Every row gives one point. The last column is the point's height on a tilted bowl or saddle (a function of degree 2), plus a little noise. Along how many of its main directions does it bend up, bend down or stay straight?

Points (17 x 4)
[[  0 -27  15  -4]
 [-14 -19  32   9]
 [ 57  31 -72  11]
 [-37   6  10   9]
 [-24  -3  -2   5]
 [  0  60 -12  35]
 [-30  10  -7  10]
 [ 11   0 -22   4]
 [-17 -36 -57   6]
 [ -2  32 -40  19]
 [ 35  48  21  64]
 [ -9   5  75  59]
 [-30  36  34  35]
 [-16  25 -45  20]
 [ 52 -10  46  59]
 [-12   7 -14  10]
 [-17  42  44  51]]
Directions: 1 up, 0 down, 2 straight

Points (24 x 5)
[[-59 -11  58 -38 -31]
 [ 72 -32 -13 -42 -40]
 [  5 -34 -10   1 -27]
 [-14  36 -14   8 -38]
 [ 13  37  -6 -29 -14]
 [ 19  37  32 -70  -5]
 [ 35   3 -10 -22 -13]
 [-30   6  55 -48 -20]
 [ 20  38   8  10  -8]
 [-17 -45  16  18 -30]
 [-49  62  18   5 -42]
 [-43  20 -28  12 -66]
 [  6  29 -15  26 -34]
 [ -7  50  86  40 -66]
 [ 18 -37 -16  13 -24]
 [  6 -16   2  18 -18]
 [ 38  -9  23  -4  -9]
 [  0  40  14 -21  -6]
 [-62 -15  28  39 -44]
 [-12 -10  56  38 -43]
 [ 48   5  24 -44 -10]
 [-17  41 -13 -19 -36]
 [ 55 -11  24   4  -9]
 [  8  19  30 -43  -7]]
Directions: 0 up, 2 down, 2 straight

Points (26 x 5)
[[-40 -35  -7 -35  25]
 [-29 -45 -25 -23  27]
 [ -4  -4 -55 -41   3]
 [  8  49 -51  22  51]
 [ 30   2  20  26 -35]
 [ 15  19  18 -21 -17]
 [ 10   0  34  31 -45]
 [ 44  22  35  28 -26]
 [-23  22  13 -57   5]
 [-25  30  65 -62  50]
 [ -9  52   8  -8  18]
 [ 27  54  -5  26  13]
 [ 14   3  -6  36 -24]
 [-37 -30   5  20  -6]
 [ -2 -20 -10 -27 -12]
 [-65   3  -8  14  41]
 [-35  53  28  30  15]
 [ 10   1 -24 -37 -21]
 [ -6  45 -11 -88 -31]
 [ 29   1 -20  -3 -10]
 [-11  -9 -44   2  21]
 [  4 -30  50  53 -79]
 [ -6 -40  52 -32   3]
 [-32 -23 -17  94 -59]
 [ 28 -12  21  20 -34]
 [ 12  31   7 -20 -10]]
Directions: 3 up, 1 down, 0 straight

Points (47 x 7)
[[  -7   29   55    0  -26   -7    1]
 [ -11   46   10   43   15  -29    3]
 [ -29  -81    2   46    0   10  -25]
 [ -91  -83  -33  -35   23   43 -121]
 [   1  -35  -26   18   18   50  -19]
 [  -7  -11   23   10   23  -28    0]
 [  20  -35   43  -26    6   40  -32]
 [  54   33   18  -21  -24   23  -15]
 [ -20   41   20  -13  -31   24   -1]
 [   2   31  -25    8  -21  -15    5]
 [  10  -19   17   15  -10  -14    5]
 [  -9   -5  -28  -13   -7  -45  -10]
 [ -33   -7  -14  -52  -39  -15  -34]
 [  26   29   44    5  -53  -68  -14]
 [ -35   -7   -2   72  -21  -30    0]
 [ -38   27  -19   67   -3   25   -1]
 [  17   50  -52  -48   49    7  -37]
 [  31  -22  -11   -5  -16  -24    0]
 [  -8    0    2   23   44    6   -8]
 [   5  -46  -39    4  -23   12  -10]
 [  50   33    2   20   63  -14  -26]
 [  38   37   48  -32    4   10  -19]
 [  20   11   29  -32   64  -32  -33]
 [ -25   11  -71   -9  -23  -37  -26]
 [  29   17   41    6    8   -4   -3]
 [   4   -1   19   12    2   -2    5]
 [ -11  -33   -2  -26  -10   27  -23]
 [  20  -23   38   -4  -49   23  -17]
 [   2   14   64  -11  -15   38  -14]
 [  15   33  -14    0  -46   24    2]
 [  30  -11    6  -19   25   50  -24]
 [  36  -12    8    2  -13   41   -9]
 [  15   29   15  -17   18  -33   -7]
 [  -6    4   53   -7  -29   27  -10]
 [ -14    0  -20  -61   -3  -62  -41]
 [  13   -7   53   16   26   15  -11]
 [  17  -35   -3   16   30   24  -14]
 [   0   37   30    1   30   14   -1]
 [  15   31   13  -18  -36  -14   -3]
 [  79  -19    1    3   21   27  -27]
 [ 106   53  -36   13    2  -12  -24]
 [  26  -48  -28  -39   50   38  -57]
 [  32  -13  -11   31  -41  -47   10]
 [  83    2   44  -36   15  -21  -48]
 [  -5   52   66  -50   57   25  -25]
 [  14   67  -13  -37   43  -47  -35]
 [  44  -41  -10   33  -22   -4    6]]
Directions: 0 up, 4 down, 2 straight

Points (46 x 7)
[[-20  16  48  27   2  11  16]
 [-29  19  24 -31 -34  12  14]
 [ -7  19  41  27 -11 -11  10]
 [ 44  18 -41  29 -45  34  34]
 [-41   3   6  11  10  -6   3]
 [-17  19  14   3  66 -54  24]
 [-11 -46 -13   3  11  19  14]
 [-22 -70 -26  16   0  23  31]
 [  1  14  26   6  31  -5   6]
 [  2  44  43  26  -9   1  10]
 [-23 -23 -62  31 -15  37  40]
 [ 56 -10  43 -42 -12  -5  58]
 [-26   8  46  15  30   1  11]
 [ 13  45 -15  -2 -13  99  63]
 [ -5   8  48   4  19 -31  12]
 [-16  14  -7   7  58 -37  14]
 [ 18 -23 -78  55 -13  38  69]
 [-42   0   4  76   6   3  28]
 [ 19 -40 -28 -64 -27  -5  57]
 [ 72  47 -50  60 -18  15  46]
 [ 10  29  11  27 -51  20   9]
 [  3  25   8  29  35 -21   7]
 [ 22   2  48 -20  18  22  28]
 [  3 -27 -72 -10 -50   9  48]
 [ 13 -49 -29  42   9 -37  33]
 [ 26   8  16 -37  -4 -17  22]
 [-17  -6 -22 -10 -19  42  20]
 [ 33 -49 -49 -57 -24  14  77]
 [-37  -5  20 -15  48 -21   9]
 [ -6  49 -45 -22  43 -17  21]
 [ 14  18  22  19  77 -39  26]
 [ 32 -26  30 -21  77  45  31]
 [  6  -1  15 -11  36  44  24]
 [ 19 -23  -8  31  19  26  23]
 [ 17   0 -21  47 -38   6  20]
 [-50   6 -63  -7  13  22  27]
 [-32  -5 -69 -53 -12 -25  44]
 [-35 -15  -1 -43 -13   7  18]
 [ -4  -4  -7  47 -16 -49  15]
 [-11 -40 -40  31  16 -24  23]
 [-34  32  63 -25  -5  30  39]
 [ 32   7  -5  32 -49 -41  21]
 [-37  -1   9  79  45 -45  40]
 [ -6  -3  26  17  10  15   9]
 [-18 -68 -33 -16  23 -38  27]
 [ -9 -55  -4 -48  13 -13  20]]
Directions: 5 up, 1 down, 0 straight

Points (68 x 9)
[[ -1  18  -4 -34 -55   2 -17 -36 -10]
 [-15  28   1  12 -21 -25   1  40  -4]
 [ -9   8  22 -32  55  -5 -58  -5   4]
 [  8   7 -32  19  -3   3 -82   6 -28]
 [-31 -33 -10 -19  22  -7 -15 -10  11]
 [ 73  -5  12  -9  13 -18  48 -11 -50]
 [ 38 -41 -25  44 -31 -11 -43  30 -47]
 [-24   6 -49  -3 -10   3  -4  10  -8]
 [-27  69 -12 -44  -1 -31  27  -7 -14]
 [-14  -5  12 -12  -9  25 -35 -31   9]
 [-25  44  88  -8  37  -3   2  10 -22]
 [-24 -17  21  45  55 -21   2  22  -9]
 [ -7  33 -64  -9  23 -33   2 -21 -12]
 [ 56  21  29 -26 -46 -45  36  22 -61]
 [  1 -30  27  36   1   0   4  56 -24]
 [-23  25 -14 -16 -30 -35   3  10  -7]
 [-20  49 -58  30  -5  -9  60 -56 -54]
 [-34  13  12  -4  22  19 -12 -23  11]
 [ 39  30 -36 -10  -8 -45 -29  -9 -35]
 [-27 -22 -32  28 -62 -24 -36 -62 -40]
 [ -2 -41 -33  -4  -6  29 -19  31 -23]
 [ 44 -35   9 -87  -3   3 -36 -25 -12]
 [ 60  42   7  86 -26  25   2 -12 -57]
 [ 39  -9 -27  32 -25 -60 -19  19 -46]
 [ 18   7  62  54  41  -3  12 -25 -27]
 [ 45  -6   8  11  26  18 -42  25 -29]
 [-17 -40  26 -53 -53   7 -52 -21  -7]
 [ 32 -23  15  25  -3 -11   8 -20  -9]
 [ 22   1  10  32   2  45  29  32 -30]
 [  8  16  41  16  12  50  31  53 -35]
 [ 29  28 -65  30  16 -16 -63   5 -47]
 [ 35  15 -58 -55  -5   4  35 -16 -46]
 [-81 -27 -18  -4 -14   7   3  -6 -19]
 [ 56  26 -29  68   2   7 -14  27 -59]
 [-26  28  49  12 -43  37   6  28  -4]
 [ 24  -8   5  88  21  18  -1 -46 -42]
 [ 31  -8 -15 -18 -49  40  -4  37 -40]
 [-37  18 -27 -12   7  35  42  34 -22]
 [ -1  11   9  -9   5 -44  -6  17  -3]
 [-29  11  14  12 -46 -28 -20  -4  -4]
 [ 13  22  68 -54  61  -2  47 -47 -41]
 [ 55 -18 -14  22   1  27  -9 -32 -27]
 [-29  -9 -11   6  46  39   0 -69  -6]
 [-19  -2  76 -25  19  55  -3  15 -24]
 [ 41  33  67  36  -1  16 -33  35 -37]
 [ 25  26  23 -17 -24  28  18   5 -14]
 [-18  12  -5  37  56 -14  17  43  -7]
 [ 37 -25  48 -59  34 -11   5  68 -64]
 [-73  29 -25  -2  49 -44  16  31   4]
 [-17 -14  13  32  27 -23  33  38 -13]
 [-80   9  16 -31 -58 -31 -52 -42 -42]
 [ 15   5 -24  36 -29  16   3 -22 -18]
 [ 48  18  22  -9  40 -13 -18  25 -27]
 [ 29 -39 -28  38  48  -9  47  29 -44]
 [ 50  -6   8   2  55 -83  -8  61 -63]
 [-16 -18 -17  20  57  19   7 -37  -1]
 [-27 -18  61  -7 -60  -2  -3  41 -21]
 [  7 -28 -43  15 -25  16  86  19 -65]
 [ 36  -6   8 -12   7  50 -39   2 -18]
 [ -2  35  41 -22  12 -25  -2   2  -4]
 [ 22  11  -8  25  27 -59  36  -4 -28]
 [ -3   5   5 -66  37 -22 -15  -8   6]
 [  8   3  49   2  39 -14   1  34 -13]
 [  9  27  65   5  15 -60 -25  25 -29]
 [-14 -13 -38 -46 -12  15 -40 -48  -1]
 [-14  10  25  -4  11  19  23  16  -1]
 [-36 -11 -71  31  -4 -37  26  24 -35]
 [ 87  29   9  -1 -20 -32  16  -3 -69]]
Directions: 0 up, 6 down, 2 straight
